Each row is a point. Each copy is the shape, with its points in the same order, turned, moved and blurred by noise. Some copies are also mirrored. Which?
In the rows, zero is written as 128.

Shape (7 x 2):
[[111 158]
 [168 113]
 [105 158]
 [ 82  97]
 [ 98 141]
 [112 137]
 [180 146]]
Copy 1, 7 rows:
[[127 177]
 [117 100]
 [128 182]
 [187 155]
 [147 173]
 [138 161]
 [ 87 118]]
Copy 1 is: mirrored
Copy 2:
[[117 146]
 [183 132]
 [114 143]
 [117  77]
 [112 123]
 [126 134]
 [179 173]]
Copy 2 is: only turned

Shape (8 x 3):
[[129 157 143]
 [110  86 170]
 [137 144 105]
 [127 185 111]
 [134  87 116]
 [149  96  85]
 [ 87 178 113]
 [116  93 154]]
Copy 1, 8 rows:
[[129 150 140]
 [101  84 188]
 [128 128 106]
 [128 165 106]
 [113  74 131]
 [129  72  95]
 [ 86 172 115]
 [102  95 164]]
Copy 1 is: only turned
Copy 2 (8 x 3):
[[108 147 146]
 [109  73 162]
 [102 143 106]
 [122 182 121]
 [ 95  89 108]
 [ 84 104  75]
 [158 161 127]
 [105  86 146]]
Copy 2 is: mirrored

Shape (9 x 4):
[[133  93 149 139]
 [190 110  86 117]
 [ 87 104 151  76]
 [137 159  66 100]
 [ 80 119 146 114]
 [176 121  83 140]
 [107 110 132 101]
 [109 171 154 105]
 [143 139 112 148]]
Copy 1:
[[115  85 116 125]
 [176 126  81  89]
 [ 86 127 168  83]
 [149 189  93  92]
 [ 78 138 143 119]
 [153 127  66 104]
 [ 99 133 140  96]
 [115 165 159 148]
 [131 145  95 132]]
Copy 1 is: only turned
Copy 2, 9 rows:
[[140 117 160 122]
 [177 169 125  73]
 [107  76 105 115]
 [132 178  66 104]
 [ 92 103 123 143]
 [162 186 123  95]
 [117 109 118 117]
 [133 114  85 171]
 [145 170 126 132]]
Copy 2 is: mirrored
Copy 3, 9 rows:
[[130  91 141 159]
 [180 138  83 169]
 [ 72 137 169 167]
 [129 181  80 129]
 [ 78 122 150 134]
 [171 127  78 150]
 [ 98 131 139 155]
 [113 149 169 106]
 [144 118 108 122]]
Copy 3 is: mirrored
Copy 4:
[[136 108 163 136]
 [128 187 159 179]
 [ 88 123 156  74]
 [ 95 190  94 150]
 [102 104 129  96]
 [133 171 137 187]
 [100 133 144 109]
 [138 140 103  84]
 [139 140 116 158]]
Copy 4 is: mirrored

Shape:
[[123 143 108 140  77 119]
 [ 92 109 110 104 128  93]
 [189 143 154 179 166 132]
 [116 145 109 135 135 114]
 [ 91  76  73 122 121 131]
 [162 165 187 151 170 163]
 [138 116 104  68 113 114]
 [ 90  61 118  86  96  94]
 [130 128 138 109 121 146]]
Copy 1 (9 x 6):
[[117 149 114 165  82 136]
 [ 96 131  94 123 128 100]
 [193 154 178 136 153 150]
 [118 154 117 149 138 132]
 [ 93  84  74 140 129 133]
 [145 161 219 134 156 154]
 [ 95 138 104  84  97 139]
 [ 84  87  92 103  92  81]
 [102 133 152 125 111 143]]
Copy 1 is: only turned
Copy 2 (9 x 6):
[[161 158 106 146  89 125]
 [128 129  94  99 111 103]
 [158 139 190 171 177 122]
 [139 147 107 125 143 127]
 [143  76  72 118 111 125]
 [127 152 204 154 161 173]
 [180 133 119  70  95 127]
 [121 100  92  81  69  87]
 [146 134 139 120 110 136]]
Copy 2 is: only turned

Shape:
[[ 91 132 140  92  87  90 139 156 107]
 [157  95 147 109 158 152 151 130  85]
 [ 89  96  97 119 181 159 155 131 168]
 [ 88 149 106 104 135 103 139 166  86]
 [164 178 131  85  98 161  92 138 166]
 [ 77 139 119  92 134 161 103 142 163]
 [ 86  90 141  92 152  84  68 109 117]
 [ 96 111 130 170 138 141 148  72  68]
 [151  93  90 104 162 141 126 110 161]
 [119  88 144 141 127  83  95 134  97]
 [126 156 130 105 102 112 156  90 139]
 [143 145 160 171 168  72 158 119 104]]
Copy 1:
[[114 106 119 105 109  70 118 163  91]
 [158 126  87 141 137 171 146 145 104]
 [111 119  87 107 125 165 131 141 204]
 [ 86 120  83 110 151  91 119 160 107]
 [152 211 142  72 130 113  93 122 119]
 [ 99 147 128  69 122 130  98 128 152]
 [129  68 139 118 152 105 115  81 129]
 [ 87 120  92 191  88 159 148 108 108]
 [167 149  83 117 136 140 123 115 178]
 [143  92 126 175 138 102 104 125 108]
 [122 170 115 121  98  92 161 123 124]
 [111 139 125 205 167 113 172 154 124]]
Copy 1 is: only turned
Copy 2 (12 x 9):
[[123 130 139  99  78  76 125 140  98]
 [149  76 144 136 161 132 156 124 123]
 [ 59  98 110 119 172  76 175 114 156]
 [103 147 133 119 115  91 161 148  77]
 [102 152 128  75 111 170 110 148 182]
 [ 44 125 143  84 124 109 142 122 146]
 [102 139 182  95 156  71  97  77 105]
 [110 107 143 207 122 111 152  70 114]
 [105 116  96 107 190 109 131 104 162]
 [130 122 165 145 144  78  85 119 102]
 [135 146 114 121  91 106 143 101 164]
 [165 153 167 188 147  73 153 140 145]]
Copy 2 is: only turned

Shape:
[[122 143 121 100 112 123 164 139 160  82  75]
 [116 154 118  58 188 155 145 137  83 106  30]
 [127 116 117 127 141 150  97 106 157 131 103]
 [ 99 118  76 170 126  94 104 137 124 130 148]
 [121  48  86  74  85 113 145 134 123 182 130]
 [114 120 158 143 114 152 128 141 101 166 133]
 [154 101 139 163 162 104 107 119 114 133  94]
 [137 123 110 102 163  80 122 143 100 143 104]
 [146 161  95 165  77 119 135  90 147 146 116]
 [130  81 137 158 102  70 129 210 103 134  94]
 [132 159 153 108 116 121 102  97 150 164 119]
 [113 126 145 115 128 127  95 106 123 151  62]
 [102 138 137 180  95  86 128  85 127 137 151]
 [ 99 100 132 153 172 102 133 157 112 185 102]]
Copy 1:
[[123 145 120  92 132 101 137 114 181 103  99]
 [119  95 118  73 159 152 122  57 143 117  17]
 [109 132 115 102 177 114 113 152 100 128 108]
 [143 109  87 175 137 104 113 139  90 116 147]
 [134  81  73  71 117  78 168 128  95 194 151]
 [136 123 152 115 110 142 143 148  71 149 111]
 [156  91 158 122 180  98 119 138  85 109 107]
 [160  78 124 117 151 107 100  89 113 145 108]
 [155 196 114 129 149  78 136 125  89 125 135]
 [196  60 135 127  81  77 129 160 122 114 111]
 [116 163 152  97 145 106  89 124  90 161 121]
 [111 123 141  91 145  88 106 125  83 132  69]
 [122 154 154 168 126  82 131 122  73 119 162]
 [149  70 143 159 142 110 130 141  96 172  83]]
Copy 1 is: mirrored
Copy 2:
[[121 117 124 125  98 101 173 157 187  91 123]
 [110 135 170  59 146 132 166 185 155  67  48]
 [142  93 107 120 137 154 114 123 176 118 101]
 [114  94  75 157 147 100 130 115 116 158 110]
 [146  70 136  73 142 111 162 145 140 218 144]
 [130 130 161 149 137 172 117 121 133 163 125]
 [148  85 152 156 147 128 108 114 135 110  90]
 [131 118 151 117 163  81 119 146 124 131  92]
 [184 133  86 171 104 121 160 120 163 155  99]
 [ 92  76 170 178 118  94 128 178 108 177 130]
 [168 149 134 127 114 125  89 110 188 141 103]
 [137 101 158 114 102 138 112 120 168 130  66]
 [141 133 117 176 114  95 135  57 131 157 119]
 [ 96  95 167 156 179 117 120 135 152 158  84]]
Copy 2 is: only turned
Copy 3:
[[149 167 129 111 102 106 158 136 136  78  77]
 [129 169 131  69 162 172 150 157  46 111  74]
 [159 117 111 104 137 126 106 107 156 126 108]
 [121  97 100 168 122  68  98  79 118 123 105]
 [104  43 152 115  64  96 163 104 125 146  64]
 [113 112 157 161 127 140 125 115 130 159 134]
 [176 104 155 146 156 108  92 134 122 134  93]
 [137 108 142 122 143  84 120 150  75 146 101]
 [173 150 105 163 115 101 139  72 139 165  94]
 [106 109 180 184  91  73  87 172 111 111  71]
 [148 141 142  97 130 102 123 110 149 186 124]
 [133 138 161 101 146 131  99 112 126 160  76]
 [149 133 148 178 134  68 123  55 147 143 119]
 [ 96  93 148 164 177  98 112 151 115 144  90]]
Copy 3 is: only turned

Shape, 17 rows:
[[142 142 136 103 161 161 115 111 154  73  83  87]
 [134 104  95 145 114 116  93 179 153  85 108 100]
 [ 95 153  86 172 154  98 143 168 106 129 127  96]
 [102  79 166  95 110 113 164 108 113 112  96  90]
 [ 79  86 117 170  99 142  98 155 112 141 137  77]
 [133 113 160  88 118 100  96 109 162 158 155  84]
 [143 105  90  86 172 105 143 108  91 121 151 119]
 [147 138 109  93  91 145 102 182 152 160 157 141]
 [ 95  98 107 156 153 142 162 190 153 159 145 122]
 [107  74 166 152 130 132 102 194 157 143 109 164]
 [161  83 139 149  93 133 177 107 114 146  80 164]
 [ 77  97 130 146 133 127 170 110 140 143 157 155]
 [157 128 126 141 166 121 116 174 119 117 168 108]
 [126 114 114 181 115 139 141 201 186 152 145 133]
 [146 104 125 126 171 102 160 150 148  75  82 143]
 [141 149 119 112 123 112 124 136 141 103 172  92]
 [141  74 155 173 179 132 116 165 181 127  87 156]]
Copy 1:
[[135 142 133 131 150 146 157  85 158  81 156  82]
 [127 106 120 132  89 124 151 151 173  97  96  97]
 [117 177 122 176  86  97 161 125 160 157  89 135]
 [ 98 116 144 104 124  90 162 100  78 139 154  82]
 [117 114 132 165  66 106  99 146 132 165 111  73]
 [137 123 155  84 124  92 111 137 164 161 193 107]
 [134 135 102  89 116 133 159  73 135 176 129 148]
 [113 134 139 104 126 166 108 196 161 152 132 144]
 [119 114 173 176 122 128 147 145 145 187  87 133]
 [138  97 196 130 127 111  97 161 119 120  69 120]
 [149 115 101 130 174 109 149 152  48 140 117 125]
 [108 100 145 169 136  96 119 109 102 173 134 164]
 [175 146 154 128  81 143 150 127 158 145 120 145]
 [143 103 169 180 124 126 137 199 159 148  94 141]
 [140 119 146 117 148 108 197 100 127  93  90 141]
 [128 139 127 123  90 133 153 132 166 135 172 143]
 [183  91 185 147 163 102 133 128 138 107  67 118]]
Copy 1 is: mirrored
Copy 2:
[[134 158 131 107 165 150 130 151 164  90  97  97]
 [139 195  89 106 119 135 146 195 123  95 150 139]
 [118 173  85 158  98  87 150 152  87 132 148  89]
 [ 97 156 159  70 112 127 195 122 139 123 125 110]
 [ 98 193 113 127 106 161 167 156  86 134 192 100]
 [143 163 179  74 148 117 122 141 131 166 176 115]
 [156 154  96  83 133  78 154  72 113 107 134 103]
 [194 127 119  98 101 149 117 171  71 147 159 150]
 [128 111  75 147 115 113 183 157  93 148 174 118]
 [100 127 118 112 150 137 168 182  71 131 161 194]
 [125 147 150 133  85 140 194  96 125 144  95 187]
 [ 83 112 114 126  81 108 148 106 125 139 165 135]
 [160 152 120 145 149  89 150 140  87  95 170 118]
 [141 118  99 169 103 135 159 197 113 136 185 167]
 [122 145  95 113 143  75 170 153 141  87  86 155]
 [171 163 142 121 109  93 117 146 121  97 161  97]
 [ 95 139  97 150 182 126 169 159 128 123 147 199]]
Copy 2 is: mirrored
Copy 3 (17 x 12):
[[168 134 140 139 164 136 129 134 120  44 112  98]
 [133  69  98 178 102 102 109 156 120  81 114 116]
 [102 120  92 182 152 107 135 186 132 155 114 103]
 [147 122 131 128 118  97 177  88 125 115  65  65]
 [121  83  83 175 104 132  94 125 107 146 102  51]
 [135 126 102  85  99 110 106  87 155 108 141  75]
 [140 118  98  64 156  95 144 157  97 134  96 119]
 [110  97 130 106  55 157  93 155 140 122 127 131]
 [129  62 123 152 125 143 137 167 160 181 118  99]
 [140  52 186 165  91  96  91 126 153 150 115  93]
 [185 129 154 151  90 105 151  93 105 166  73 151]
 [118  89 135 123 151 127 147  92 126 188 110 118]
 [134 104 119 120 120 106 125 188 107 130 166  98]
 [133  60 126 181  86 143 122 150 156 162 151 130]
 [163  93 156 153 152  74 166 155 132  99 104 144]
 [106 121  95 115 116 125 142 137 111  98 152 106]
 [195  64 176 174 137  85 102 137 156 134 135 117]]
Copy 3 is: only turned
Copy 4 (17 x 12):
[[107  86  99  91 153 119 138 129 128  37 112 106]
 [121  93  99 159 106  82 103 170 130  74 150 114]
 [122 144  77 154 161  52 116 110 119 120 168  93]
 [101  92 163 104 105  81 167  91 110 116  98  91]
 [ 80 127 140 154 104  94  84 142 102 130 154  68]
 [136 119 178  69 109 106 142 147 154 118 162 100]
 [152  81 115  94 145 105 149  90  81 124 169 148]
 [125 153 124 126 110 133 130 198 130 134 154 153]
 [ 99 133 132 194 173  93 153 147 115 137 164 112]
 [115 127 187 196 144  91 106 162 132 102 112 137]
 [154 124 139 177  95 148 155  75 127 118  84 125]
 [ 82 137 161 153 146 108 146  72 124 128 166 140]
 [160 137 123 130 151  85 128 156  83  79 175 118]
 [115 156 134 216 138 104 139 172 148 101 168 117]
 [139  83 114 162 147  74 160 108 127  61 112 145]
 [130 142 109  92 112  96 152 143 114  84 184 121]
 [142  92 171 206 178 105 121 137 154  62 115 128]]
Copy 4 is: only turned

Shape:
[[122  77 151  94 138 141 120  79  87 127  52 115]
 [118 112 111 125 174 108 154 185 130 115 161 130]
 [115 112 113 122  85 127  63 122  55 120  76 157]
 [143 179 100 104 158  98 130 162 139 166 179 155]
 [104 115 128 114 133  94 117 111  86  83 122 103]
 [150 115 109 124 103 108 161 145 109 134 124 107]
 [132 135 119 162 148 146 150 125 152  98 153 103]
 [113 101 184 135  82  95 152 115 108 110 181 129]
 [ 75 107 151 148  68 123 110 120  95 161 147 146]
 [135 122 152 139 142 112 124 112  90 124 139  57]
 [118 167  74  97 164  86 106 154 185 147 140 156]
 [149 168  85 127 169 101 137 130 127 138 170 193]
 [136  72 117  98 128 144  71 112  93 136 131 132]
 [127 109 157 106 101 115  80 121  85 119  88 154]
 [126 138  51 127 176  71 149 126 145 144 167 140]
 [168 124 109 149 134  78 140 143 181 124 189 125]
 [106 126 110  62  75 146  95 108  81 117 120 150]]
Copy 1 (17 x 12):
[[ 96 116 206 169  84 131 134 113 125 163 108  70]
 [109 107  69 132 126  93 170 145 124 159 138 153]
 [ 91 120 133 162  46 167 130  80  57 130 123  79]
 [137 128  75  84 157 126 127 149  74 140 158 150]
 [ 85 138 139 159  90 119 191 128  99 125 150  99]
 [148 120 134 130  88 128 170 107 113 152 148 153]
 [115 134 102 126 140 122 174 105 165 109 131 135]
 [109 107 151 189 116 143 172 138 105  83 156 180]
 [ 71 108 141 173  94 190 123 104  89 114 158 169]
 [120 180 144 171 117 149 185 134 133 146 146 124]
 [106 121  74  55 125  97 106 146 101 137 180 114]
 [124 119  83  91 170  94 127 103  61 124 141 135]
 [115 104 124 189 105 148 120 110  99 152 155  73]
 [106 117 149 168  61 149 119 128  74 116 121  92]
 [110 136  90  88 153  71 146 103  96 159 194 141]
 [156 137  81 125 136  84 137 122 133 100 187 167]
 [106  72 149 138  87 184 150 114  67 120 155  73]]
Copy 1 is: only turned
Copy 2, 17 rows:
[[116  88 176 142 125  85 111  77  79  66  90 153]
 [118 123 127  80 159 119 161 164  90 132 182 100]
 [ 82 141 138 162  99 140 128 113  74  99  80 192]
 [110 166 121 139 159 112 149 147 124 188 162  86]
 [106 126 114  92 131 122 148 124 124  68 108 131]
 [137  97 118 127  98 128 152 128 112 125 159 131]
 [168 124 147 113 173 135 142 156 137  89 158 116]
 [130 145 141 111  78 163 137 108 118  80 142  71]
 [ 84 140 189 156  75 172 144 120 129  99 136 112]
 [119 119 110 131 117 108 116 125 141  54 162 124]
 [102 135 127 115 197 115 138 162 145 191 118  99]
 [125 167 113 153 180 135 171 144  96 157 134  80]
 [ 85 124 139 141 143 151  89  84  72 105 134 156]
 [100 138 148 143  91 116 101 116  84  99  83 138]
 [101 109 108 119 198 139 182 138 130 152 149  88]
 [146 117 102 127 160 168 128 162 133 131 156  62]
 [104 156 149 125 104 142 142  65 105 133  94 182]]
Copy 2 is: mirrored

Shape (18 x 12):
[[159 115 172 178 120 196 115 158 162 107 113 148]
 [141  97 184 115 119  58 146  78 129 145 165  99]
 [153 138  84 111 139 116 119 110 142 188  90 153]
 [125 135  65 125 158  85 145 120 164 138  83 160]
 [104 155 148 127  97  90 157 107 130 163 182 112]
 [142 134  83 139 127 102 128 103 103 167  99 193]
 [122 109  76 158 101  93 119 132 127 150  80 144]
 [178 117 141 204 131 205  87 132 148 104 146 128]
 [144 115 153 155 126 187  96 115 133 118 102 144]
 [151  74 134 168 157 196 136 155 116 114 140 136]
 [130 128 150  97 104  77 153 122 102 168 149  86]
 [135 100 140 145 142 163 110 124 139 112 173 135]
 [136 133  80 130 112 114 172  70 128 151  94 120]
 [113 142 162 146 151  91 122 103 106 157 147  72]
 [ 80 127 163 102 109 105 136  90 132 182 140  92]
 [149 102  49 113 115 105 108 114 145 150 110 139]
 [145 137 140 133 126 170 102 135 114  77 123 133]
 [ 97 120  85 134 118 101 121  85 127 154  94 160]]
Copy 1:
[[105  63 216 118 111 138 109  80 105 113 136 181]
 [145 164 137 108 129  91  76  87  90 146 182  68]
 [134 141 109 129 150 127 140 105 147 191 173 188]
 [142 127 101 109 137  94 177  91 179 156 166 174]
 [114 177 108 149 125  97 111  75  62 134 146 109]
 [ 93 157 109 111 125 125 166 130 141 176 179 179]
 [107 124 103 117 105 146 159 104 165 165 148 142]
 [ 92  95 207 119 135 185  99  67 112  80 150 185]
 [ 92 100 201  98 138 157 108  91 117 138 138 178]
 [113  56 179  87 146 162 129 120  86 101 152 152]
 [153 168 101 130 124 103  88 119  89 159 142  93]
 [ 91 105 157  89 157 132 102  81  91  95 160 146]
 [159 171 121 117 138 148 179  83 129 173 158 140]
 [122 163 139 153 178 115  94 121 113 129 142  81]
 [126 154 119 139 159  94 100  81  80 190 132  87]
 [125 129  77  91 125 149 137  88 159 163 169 167]
 [111 122 181  75 140 138 100 104 118 102 112 174]
 [ 94 154 115 107 141 122 165  87 153 180 157 140]]
Copy 1 is: mirrored
Copy 2 (18 x 12):
[[171 111 162 119  95 175 100 144 172 101 102  97]
 [115  83 133 193 125 104 186  63 124 167 140  88]
 [136 114  92  89 137 120 103 105  81 178 126 134]
 [159 141  72 100 137  94 123 105 113 165 121 173]
 [109  97 127 176 138 120 158 125 138 192 186 112]
 [158 123 102 138 154 118  79 110  68 163 128 156]
 [113 131 107 137 106 100  92 116  98 147 113 174]
 [152  77 144 121 109 156  66 142 176  68 120  82]
 [143 102 141 121 127 181  98 116 137  97 104 115]
 [166  89 150 129 130 128 119 176 137  76  88  94]
 [ 88 118 130 163 128 107 174 113 100 180 151  87]
 [151  74 154 130 146 123 124 132 156  98 134 107]
 [127 110  55 146 120 133 140 118  79 145 146 145]
 [ 80 108 108 170 164 117 145 106 152 161 123  77]
 [ 75  88 127 156 150 147 179 109 125 190 141 123]
 [123 101 100  95 115  82 108 107  81 130 143 165]
 [146 139 147 125 141 155 115 120 141  75 142 103]
 [122 108 100 144 150 127 112 101  95 157 127 186]]
Copy 2 is: only turned

Shape:
[[ 90  81 142 175 185 153 130 122  93 152 153 127]
 [116 100 155 120 190 172 167  59  99 145 146 113]
 [131  68 172 147 172 141 168  99  90 130 171  52]
 [151 135 104  93 125 128 123 155 125 175 173 129]
 [137 156 110 111  96  97 142 141 178 132  95 150]
 [141 154  95  93  81 154 127 158 125 157 117 148]
 [187 139 145 126 110 137 128 149 119  97 130 168]
 [127  87 113 157 144 140 202 137 110 165 160 117]
 [176 171 106  99 142 142 120 178 142 140  94 122]
 [142 192  89 118 102 116 134 128 114 115 153 144]
 [ 74  72 163 138 159 182 156 125  91 114 160  81]
 [111 125 101 117 183 118 156 153 116 127 159 118]
 [101  87 134 153 171 161 172 115  89 105 151  82]
 [108 124 115 123 125 127 120 136 137 160 158  87]
 [175 145  95 163 122 146 106 117 134 127 119 119]
 [151 138  81  96 103  97 118 147  83 151  89 127]
 [168 117  60  78 102 112 101 145 156 115 127 161]
 [153 158 131 103 108  84  98 154 125 148 116 151]]
Copy 1, 18 rows:
[[103 142 180 104 119 104 152 153 116 150 108 185]
 [155 141 121  81  94 123 187 118 119 150 100 171]
 [124 129 125 119 160 141 182 108 131 200  98 197]
 [138 116  91  96 152 125  64 183 133 139 123 144]
 [119 109  87 140 134 140  86 157 113 100 153  61]
 [170 113 106 131 135  96  52 162 119 122 141  99]
 [147  94 143 121 133 156  86 133 170 124 178 116]
 [121 172 119 112 185 105 140 146 116 133 133 167]
 [165 117 123 116 139 149  73 188 132 162 147  66]
 [163  84 110 104 149 148  69 157  82 112 177 127]
 [123 138 144 143 109  99 165 126 110 197 122 202]
 [119 126 114 101 139 128 139 196 100 160 160 152]
 [139 137 149 135 142 123 181 138 106 179 131 185]
 [115 114 104 126 146 124  93 159  90 157  98 144]
 [167 109 157 137 152 172  95 152 113 114 115 107]
 [159  61 118 117 177  91 105 181 122 128 129  84]
 [151  81  90 156 137 142  74 216 152  92 143 107]
 [115  63 121  98 143 126  71 163 137 129 139  84]]
Copy 1 is: only turned
Copy 2 (18 x 12):
[[ 89  72 153  90 136 139 126 197 127 131 152 130]
 [134  40 140 146 136 149 175 182 125 119 156  88]
 [181  78 180 108 148 137 154 206 107 142 179  98]
 [124 155 129 114 136 197 154 103 134 132 155 144]
 [116 173 133 153 100 139 148 100 149 155  72 117]
 [105 181 102 152 115 177 133 103 124 101 116 128]
 [116 146 130 150 127 109 118  76  84 139 137 125]
 [117 116 183 150 105 176 144 192 116 145 156 140]
 [108 188 115 159 183 142 158  96 123 128 111 135]
 [110 153 158 153 128 158 112  69 160 107 131 112]
 [163  70 160  96 140 150 123 210 103  93 135 125]
 [119 113 185 122 152 150 165 139 148 114 130 159]
 [152  82 180 130 144 126 135 200 122 103 151 129]
 [143 142 139 102 137 177 135 154 162 131 131 121]
 [117 152 112 160 149 117 103 126 156 148 153 115]
 [ 98 205 131 131 118 131 167 115 147  90 148 111]
 [128 177  94 148  98 128 155  71 165 119 131 173]
 [ 99 183 128 106 124 140 153  73 133 140 120 103]]
Copy 2 is: only turned
Copy 3:
[[142  98 152  87 131 129 122 125  72 153 155  76]
 [148 111 148 108 130  45 153 115  75 122 140  86]
 [203  75 183 118  90  90 152 122  50 119 138  92]
 [152 104 129 141  96 100  80 155 148 142 165 164]
 [138 121 109 134 136 132 127 134 174 132  91 203]
 [143 132 111 157 122 111 108 115 167 169 161 196]
 [126 130 179 135 124 114  87  91 121 138 119 207]
 [153  74 143 115 121 110 153 166  66 158 158 151]
 [181 172 122 111 124 114  89 127 152 136 141 206]
 [122 135 101 183 115 125  89 118 118 115 135 187]
 [179  73 156 105 113 117 163  79  74 127 181  89]
 [146 106 107  93  97 122 113 141  95 104 158 146]
 [176  89 139 107 113 112 154 100  46 123 156 112]
 [183  90 118 143 113 127 111 138 136 133 146 124]
 [173 133 124 146 152 116  75 113 102 160 103 168]
 [148 156  99 145  64 123 109 123 140 183 118 181]
 [135  95  88 120  99 102  62 103 162 158 106 213]
 [133 148 140 143  91 139  86 131 173 141 108 174]]
Copy 3 is: only turned
Copy 4, 18 rows:
[[124  77 108 124  98 145 126 174 189 151 130 141]
 [131  90 136 110 117 124 151 100 196 178 100 142]
 [148  92 151  66 120 116 126 129 196 175 168 139]
 [147 170 139 149  92 163 177 145 113 127 137 165]
 [104 188 154 195 138 160 141 115 111  94 138  99]
 [133 178 122 183  78 152 182 120  86 137 134 111]
 [148 132 166 150 118 110 154 152  75 108 110  88]
 [166 100 137 150 100 138 174 135 190 127 184 129]
 [ 94 154 150 141 107 172 197 123  73 103 132 109]
 [150 144 116 184 140 133 146 113  65 117 136 149]
 [140 104 109  92 129 135 135 157 186 213 155 112]
 [125 124 118 138 152 138 179 156 149 125 153 162]
 [142  81 108  99 135 123 145 134 176 172 164 120]
 [132 158 116 129 105 174 134 134 138 142 161 154]
 [134 123 115 130  97 160 127 110  91  90 119 103]
 [ 88 169 118 165  67 107 169 118  89 113 161 132]
 [131 217 104 153 113 121 170 129  96  68 110 115]
 [ 98 172 163 172  97 140 135 150  78 109 130 139]]
Copy 4 is: mirrored
